Each row of a before or after table is a point. One or more steps were done to the points. Then noise was added and the rows were shuffled. The steps act on how far a point lies along the listed directions, d1 being the first. What was done? A step turns or swaps two directions, mirrors them in a line or flattens them onto one, adds a multiple of one to another, or multiplies one. Angles are multiples of 10 degrees, from the lower direction toward the higher: turns from -170 to 170, lines from 10 to 170 but not 90. Use the fewest steps. Two steps may share a direction if one is a turn and the other turns, adds or multiplies; they go together, in the order done. Otherwise the lowest direction goes first.

Directions:
(1): [ 20   6 -64]
(2): [-53 -35 -20]
Before (12 x 3):
[[-36   0   7]
 [-17 -22   4]
 [ 21  22   1]
 [ 43  12 -14]
 [ 15  26  13]
 [  4  -1  27]
 [ 23  27  34]
 [ 18   8   4]
 [ 47  25 -10]
 [ 19  14  18]
 [-19  -6   7]
 [-13 -21   4]]
After (12 x 3):
[[ -4 -19 -24]
 [  6  21  94]
 [ 28   5  40]
 [-11  -4 -17]
 [  2  23  55]
 [  8  17  41]
 [  0  -4  41]
 [  7  12  57]
 [-23   1 -33]
 [ -4 -18 -30]
 [ 27  19  58]
 [  9   6  32]]
Steps: add 1.5 times d2 to d1

Directions:
(1): [ 78  23 -39 -23 -10  15]
(2): [ 13  25   5  39 -51 -64]
Before (9 x 6):
[[-29  23  38  21 -30 -55]
 [ 38   6 -18 -23 -39 -13]
 [-65   7  21  -4   9  11]
 [ 27 -24 -10 -57  67  78]
 [ 95  43 -31 -16 -52 -36]
 [-35  15  -1  37 -34 -54]
 [-64 -11  20 -15  85  28]
 [-27   1  33  50 -12 -68]
 [-48 -20   1 -10  39  25]]
After (9 x 6):
[[-34 -35  26 -26  54  43]
 [ 28  26 -34  10 -31 -29]
 [-42 -18  18  -4 -26 -24]
 [ 43  25 -30 -35  58  32]
 [ 42  40   0  -9 -30 -30]
 [ 67  23 -12  13 -10 -37]
 [ 32  39 -29 -30  -6  27]
 [ 21   3 -31 -25  21  27]
 [-81  -9  56  28 -21 -56]]
Steps: multiply d1 by -1; multiply d2 by 0.7

Directions:
(1): [ -8 -20 -17  37 -78  45  21 -49 -21]
(2): [ 42  46  48   0 -45 -15 -36  25 -57]
(3): [-20 -27 -28 -41  -8 -17 -87 -42 -13]
Before (11 x 9):
[[-21 -26 -16  13 -68  13 -59 -71 -30]
 [  3   8  14  31  -2  26  80  29   6]
 [-17   2  -5 -17   2 -25  12 -26  28]
 [  7 -14  23   3 -88  15 -21 -18 -37]
 [-41  -9 -45  28 -52  46 -25 -78 -35]
 [  4   7   5   1 -13  -3  13   6  -7]
 [-23 -17   1  16  -2  37  69  -2   7]
 [ 40  85  72 -47   3 -83 -77  46 -40]
 [ 35  36  36 -63  65 -42 -47  61   3]
 [-12  -5 -19  24   9   7  46  13  52]
 [ -9 -15  -9  11 -14  -6  20  -4   3]]
After (11 x 9):
[[  3   6  14  30  -1  25  78  27   5]
 [ 47  93  83 -33   6 -77 -46  62 -34]
 [-15  -7 -23  16   9   4  33   6  49]
 [-19   0  -7 -20   2 -26   6 -31  28]
 [ 38  38  39 -58  65 -41 -35  66   5]
 [ 11  -9  27   9 -87  18  -8 -12 -37]
 [-25 -21  -2  14  -2  35  60  -6   4]
 [-43 -10 -46  27 -53  45 -28 -80 -36]
 [  5   7   4   3 -11  -2  16   8  -7]
 [-22 -25 -14  14 -68  13 -54 -69 -29]
 [ -9 -14  -9  10 -14  -5  17  -6   4]]
Steps: add -0.3 times d2 to d3

Directions:
(1): [ 33  12  29  27 -22  -4 -73  50 -79 -13 -18  13]
(2): [ 18 -58  52 -53   9 -19  10  50   8   6  70  28]
(3): [ 12  68  15  19  42  41 -19  26  20  38  61 -49]
(4): [ -1   2 -76 -88  36  -4 -27  24 -29  -5 -10 -32]
(5): [-30  46  71 -50  40 -14  14 -34 -34  34 -39  21]
(6): [  8 -65  -6  42  67 -13  -9 -52 -51  27  20 -25]
Before (11 x 12):
[[  5   8  -5  18  -6  11  -7 -16  54   3  16 -21]
 [ -2  31  27 -10 -18   7  -3  31  58  19  10  21]
 [ 23 -17 -46  19  20  18  -5   0 -13   4  27 -35]
 [-21  76 -95 -47   8  18   7 -17  39   3 -42 -40]
 [ 34 -26 -12   4 -19   0 -51  53 -16 -13  25  -3]
 [ 13 -39 -25 -26   6 -12 -23  30 -51 -36  13  13]
 [ -1  38  54  30 -14  10   0  26   9   7  17  -3]
 [ -3  46  -9 -13  49  13   5 -27  40  41  14 -35]
 [  2 -18  -6 -77  -8 -10  -6  28 -22 -28 -17   9]
 [-27  28 -65 -57 -31   9  12  -8  26 -45 -87  32]
 [  5  -2 -52 -25   7   9  -2   9  22  -9  19 -23]]
After (11 x 12):
[[-10  50 -25 -26  -4   9 -30  22 -44 -29 -33   2]
 [-12   9 -18 -47  36  -2   4 -24  -9  12  -5 -13]
 [ -2  21   7  -5   2  -8 -39 -14 -53   4 -60   5]
 [  5 -62 -35 -20  22 -23  25 -34  40   5   9  -2]
 [ -1 -39  24  62  -6 -12   4 -19 -20  -2   1  -2]
 [ 23  21   6 -37  78  37 -34  54   3  30  74 -27]
 [  9 -44 -19 -83  82 -17   7   7   3  40  69 -25]
 [ -6 -19  29  -4  18 -11   5 -44  25  18  -1  -2]
 [ 14  31 -40 -12  13  25 -39  22 -23 -10  -3 -46]
 [  2 -22  -3  55  36  -4 -19 -33   5  34   7  -9]
 [-13   2   2 -53   1  -8  29 -18 -16  -3 -33  18]]
Steps: turn d3 and d6 by 140 degrees; turn d1 and d3 by -20 degrees; turn d2 and d5 by -170 degrees

Directions:
(1): [ 73  76  16  14  36  27  -7   5  17 -24  -1 -13  14 -89  -2  13  19  60]
(2): [-84  30  28   4  18  53 -56   4  42 -36 -44  41  36  13 -31   3  51  -9]
(3): [-34  19  20  -7 -51 -23  40  15 -23  -5  55 -11  72 -58  -4  58  25 -62]
(4): [-18  -9  49  57  31 -63 -22  44 -49  66 -23   8 -29 -39 -44 -29  34  -7]
Before (8 x 18):
[[ 29  -8   1  24  17 -15   6   8  -6  17  -3  -7 -21   0   3 -14  -8  13]
 [  2   0  -3  -3 -17  -7  15  -2  -7  -5  16  -5  19  -6  -6  12  -2  -4]
 [  6   4  16  15   3 -26   5  26 -29  23  23 -24 -15 -18 -20  -9   0   4]
 [ 14   5  -4  -9  -5  -8  13  -5  -5   9   4  -9 -13  -2  11   2 -12  -2]
 [  9  21   2   6  -4  -1  10  11  -3  -3   9   1  23 -29  -3  23  -2   5]
 [-89  37  26  15  10  39 -62  11  19 -33 -44  31  33   5 -42   0  47 -12]
 [  5  23  27  -2  22  11 -13 -13   2  -9  12   3  21 -36  -2  11  13  10]
 [ -2  13   4   3 -22 -10  14  -3  -1  -5  29  -5  11   1  -4  10  -1 -17]]
After (8 x 18):
[[ -6  19   2  -1 -19   3   7 -10  12 -17  22   1  12   7  -7  11   2 -11]
 [-14 -14 -12  -4 -18  -6  14   4  -7   1   9   5  15  16   3  15 -17 -14]
 [-28   2   6   4   8  11 -19  13   1  -1   0  -5 -10  24 -21 -15   5   4]
 [ -2 -29   3 -15  -5 -17  10 -23 -19  15  28  -5  -1  15  14   1 -20 -16]
 [ 96   7 -26   8  -9 -39  38  -3 -45  17  34 -49 -33 -40  20  -4 -46  31]
 [ -9   4   1  -6 -11   5   7  -4   5 -14  10   2  23   3  -9  12   1  -4]
 [-23  11   4 -10   0   6  -6  -2   6  -1 -13   7  -1   7   1   2   7 -11]
 [-18 -10   7  22  19   4 -18   7   7   6 -18  11  -9  24  -6 -16   8  -2]]
Steps: turn d1 and d2 by -160 degrees; flatten d3 and d4 onto the line at 140 degrees

Directions:
(1): [-20  11  -1 -29 -20 -49   5 -57  10  67 -18  -7  12 -17  46  -7  33 -24
  13 -74 -31  -2  28  -9]
(2): [-24  16   4  36 -24  10 -21  51  -5   0  27  12  25  21  73  46  29 -41
 -28  14  11  39  46  41]
(3): [-18  -5 -10   6 -19   5   1 -45  36 -40 -56 -38  48 -29  -7  -6 -30 -36
  41  36 -10  53  -4  48]
(4): [ 13  -5   5 -56  15   6  -1  37 -62 -26 -20 -36  -5 -54  -8  33  -4 -25
  27 -47  60 -17  25  27]
(5): [ 14  95   3 -31  45  13  26  29  11  -4  10  -2  35  36 -18   3 -14  41
  28 -31 -40  32  19  22]
(6): [ -8 -20 -18  66  -4 -23  16  68  49  40 -13  19  33 -26 -26   5 -46  -2
  17 -51  10 -28 -16  18]
Before (11 x 24):
[[-14 -21  -3  21 -19  35 -23  12 -47 -66  14   6 -25   2   7  27  32 -25
  -38  83  42  25  -5  16]
 [  7  20  19 -21  12  16   6 -40 -14   0  23  10 -18  40  10  -6  30  28
  -12  46 -32   6 -12 -41]
 [ 26  46  -5  -1  37  31  16  21  29 -25 -20  -3  37  16 -76 -33 -59  50
   34   7 -23  26 -33  12]
 [ -2 -56   9 -42   4 -30 -18 -81 -14  -9 -21 -27 -46 -25   9 -29  36   7
  -11  27  -6 -33 -37 -46]
 [ 15 -45  -2 -34   4 -17   7 -23 -19  -1   4 -10 -42 -23 -20 -16  13  15
   -5 -20  17  -4 -12 -20]
 [  2  13  -6   7 -10  -4  -4 -11  20 -18  -1  -7   9   8   3  17  -4   0
    8  10  -8  27   7  29]
 [ 10  11  16 -14  11 -13  25 -37  34   9   6   3   0  36 -28 -52  -4  40
   -5   2 -56 -14 -29 -32]
 [ 16  40  -3  25  14  34   5  55   8 -33  13   9  13  44  -9  10 -17  19
   -8  25 -20  24  18  13]
 [  9  13 -15   4   5  19  -3 -24  30 -40 -35 -37  36 -16 -40  10 -19 -13
   32  26  15  42 -18  60]
 [ -1 -56 -27  15  -8 -12   6 -12  20 -10 -22 -28  12 -36 -41 -16 -55  -4
   24 -22  12 -17 -33   5]
 [  3 -11  13  53 -18  23  -4  45  18 -26   8  31  -1   3 -13  15 -32  14
  -17  29  11 -26 -20   9]]
After (11 x 24):
[[ 19  39  -5  16  16  38  10  10  23 -45  -4  -3  17  37 -25 -14 -26  26
    8  50 -32  32   1  11]
 [  3  30  -2  28  -2  25 -21  47  -5 -10  38   8  16  30  24  48  31 -14
  -26  13  26  33  22  50]
 [ 26  71   7   7  31  39  -2  75  -1  -1  53  34   8  70  -9   0  -7  56
  -26   4 -23  29   6   0]
 [ 15 -45   0 -21   0 -17   4   4 -26  13  21   0 -46 -17  -4  -5  24  13
  -16 -29  26 -13  -3 -17]
 [-21 -43 -12  37 -28  28 -18 -20 -15 -71 -12  -3 -17 -13 -23   6   4 -24
  -18  97  30  24 -36  15]
 [ -3  14  -5  11 -11  -5 -12  -1  13 -11   9  -1   5  15  16  20   4  -2
    1  13  -7  28  11  29]
 [-10 -61   9 -12  -3 -34 -36 -15 -32  23  16   1 -53 -12  51   3  59  -2
  -47   5  22 -54 -16 -47]
 [  6  -4  12  55 -15  19   7  27  37 -30  -4  29  10   5 -31   1 -46  23
   -2  35  -4 -16 -32  13]
 [ -3 -26 -16  36  -3  -8  -7  70  -5  25  44  15   0   7  20  23 -12   0
  -23 -46  21 -22   7   4]
 [  5   6  15 -17   5  12   5 -54 -10  -3  19   4 -21  30   5 -12  28  21
  -10  53 -26   2 -17 -41]
 [  8  16  22  -5   9 -10  13   1  10  24  39  19 -15  60   6 -28  23  37
  -36  -5 -42 -19  -8 -38]]
Steps: add 0.3 times d1 to d4; swap d2 and d3; turn d5 and d6 by -20 degrees
